Each row is a point. Examples show where two turns around zero, p and q, send a point. Where does a point land after both, in the order given? Backwards means that the second turn is done in reverse. Each puzzle has new turns, and all numbers are rounded.
In the rows, 128 means zero.

Turn p:
[102 112 141] => [ 99 119 115]
[126 138  87] => [128 160 155]
[107  92 145] => [ 98 125  94]
[148 152 136] => [154 114 141]
[176 146 126] => [179 129 133]
[109 128 134] => [110 120 130]
Turn q:
[115  92 120] => [113 155 104]
[148  95 128] => [119 124  91]
[127 154 118] => [148 125 147]
[122 171 147] => [132 108 171]
Where do these land?
q, then p: [131 106 138] => [110 140 139]
q, then p: [166 134 112] => [149 159 110]
p, then q: [130 126 125] => [131 126 130]
q, then p: [137 124 102] => [151 141 136]
q, then p: [ 75 150 162] => [101  67 126]

Turn p:
[123 139 123 106] => [144 140 143 132]
[133 125 114 155] => [108 123 121 106]
[126 153  94  99] => [152 153 159 107]
[102 112 147 115] => [128 111 143 159]
[159 122 116 116] => [154 126 114 108]
[110 160 169 170] => [ 76 156 109 159]
[144  85 133 136] => [133  87 107 125]
Turn q:
[106 115  98  98] => [115 157  90 130]
[119 132 102 147] => [149 140 119 106]
[158 113 142 117] => [106  97 127 132]
[127 104 149 153] => [153 101 127 145]
[108 151 114 133] => [139 158 135 118]
[103 118 124 121] => [135 144 112 143]
[176 164 169 127] => [ 99  98 187 122]
Where do these land?
q, then p backwards: [128 143 137 112] => [109 140 129 135]
q, then p: [135 114 145 154] => [135 104 104 124]
q, then p: [163 143 103 174] => [188 114 122 147]
p, then q: [116 102 138  88] => [138  79 132 125]
p, then q backwards: [ 98 138 117 111] => [125 157 151 133]

Turn p:
[160 132 123 167  85 120] => [ 83 152  99 149 142 147]
[157 137 137 128 157 128] => [136 138 144 160 125 108]
[ 71 128 168  83 145 115] => [138  70 166  90  99 117]
[143 105  81 123 106 143] => [150 159 104 124 137 167]
[107 137 137 147 143 133] => [126 115 122 119 139 100]
[147 104 104 147 120 113] => [128 150  93 141 115 139]
[137 130 147 131 130 149] => [128 115 136 145 147 127]
[101 150 126  98 138 123] => [136 125 159  96 120 119]
Turn q:
[100 160 125 136 113 132] => [113 122 144 111  92 133]
[121 129 150 117 132 142] => [128 121 117 103 135 135]
[167 123 137 144 163 108] => [126 154 113 140 155  86]
[ 74 131 117 116 118 118] => [145  89 149 118  96 134]
[150  89 142 162 120 105] => [103 112 109 168 156 109]
[109 129 127 111  91 162] => [123 115 132 115 117 180]
[135 158 115  88 121 131] => [143 150 163 106 130 146]
[168 106 112 150 165 128] => [141 161  97 161 144 103]
Where do these land?
q, then p: [138 154  60 135 121 138] => [ 70 132 136 137 174 130]
q, then p: [139 154 149 117 111 137] => [140 109 157 109 133 125]
q, then p backwards: [101 112 112 176 137 145] => [137  85 140 149 138  91]
p, then q: [ 84 145 151 102 151 135] => [136 102 131 122 184 122]
q, then p: [138 123 133 108 111 113] => [138 107 134 142 128 111]
p, then q: [144  54 119 115 116 135] => [119 165  99 170 121 173]
q, then p: [143 145 144 161 156 119] => [111 148 130  95  99 118]
q, then p: [122 140 141 108 116 111] => [135 101 143 136 116 129]
q, then p: [143 125 143 130 134 118] => [134 130 130 122 114 110]

Turn p:
[125 170 112 106 142 142 134 103] => [118 112 109 121 129 178 114 139]
[105 101 132 145 115 107  81 114] => [153 164 159 123 145 106 111 154]
[114 116 117 161 153 121 114 129] => [133 133 133 122 104 103 106 154]
[149 150 165 119 113 147 168 132] => [121 114  98 161 132 144 169 109]
[154 154  98 105 134 181 142  94] => [138  76 118 140 128 183 104 112]
[144 105 152  93 162 120 154 149] => [100 135 149 130  89 137 162  98]
[106  96 105 143 124  92 128 128] => [145 159 131  96 118  99 112 121]
[163 120 147 128 136  97 150 141] => [ 99 150 121 149 112 114 137  96]
[150 148 109 128 129 129 125 143] => [103 109 120 128 138 125 112 120]
[100 104 122 148 124 115 107 126] => [151 147 142 112 128 103 119 147]
[ 98 143 150 133  77 158 105 149] => [149 110 129 127 183 115 164 158]
Turn q:
[137 103 135 103 138 151 119 144] => [149 120 133 112 120 141 127 164]
[149 141 186 160  98  87 142  85] => [127 161 127 174  84  69 129  97]
[161 128 115 128 149 133 136 153] => [139 139 106 132 145 145 103 150]
[110 147 115 128 115 124  96 148] => [ 99 102 122 139 130 150 146 128]
[131 108 105 137 144 140 112 120] => [134 144 148 124 142 156 134 134]
[116 107 115 103 151 110 138 134] => [139 138 109  91 135 135 145 130]
[132 146  99  99 141 154 120 125] => [146 102 132 127 168 140 135 139]
[103 110  94 117 101 138 143 141] => [132 101 132  96 123 156 119 101]
[113 162 188 178 116 114 146 103] => [ 85 146 143 157 106  61 114 109]
Where do these land?
p, then q: [ 94 143 104 118 112 140 123  84] => [156 113 129 141 150 153 117 173]
p, then q: [113 139  98 121 131 145 112 121] => [142 120 131 119 119 145 137 162]
p, then q: [ 91 161 113 121 103 114 113  73] => [135 104 122 144 178 154 117 179]
p, then q: [119 139 119 106 108 150 114 103] => [144 135 143 126 141 133 115 168]
p, then q: [152 107 138 153 128 123 102 160] => [ 98 157 110 129 104 111 147 117]
q, then p: [106 122 108 132 142 125 126 105] => [124 132 119 135 109 159 142 131]
p, then q: [115 108 145 147 119 134 131 184] => [132 151  86 102 108 109 130 101]
p, then q: [160 142 164 140 156 134 157 120] => [102 127 156 132 121 143  99  85]
p, then q: [147 104 137 121 125 122 150 117] => [137 134 145 151 131 112 124 106]
p, then q: [126 105 149 113 145 113 105 192] => [108 126 103  94  98  74 141 113]
p, then q: [184 139 135 135 139 109 174 149] => [112 137 163 120 136 133 147  62]
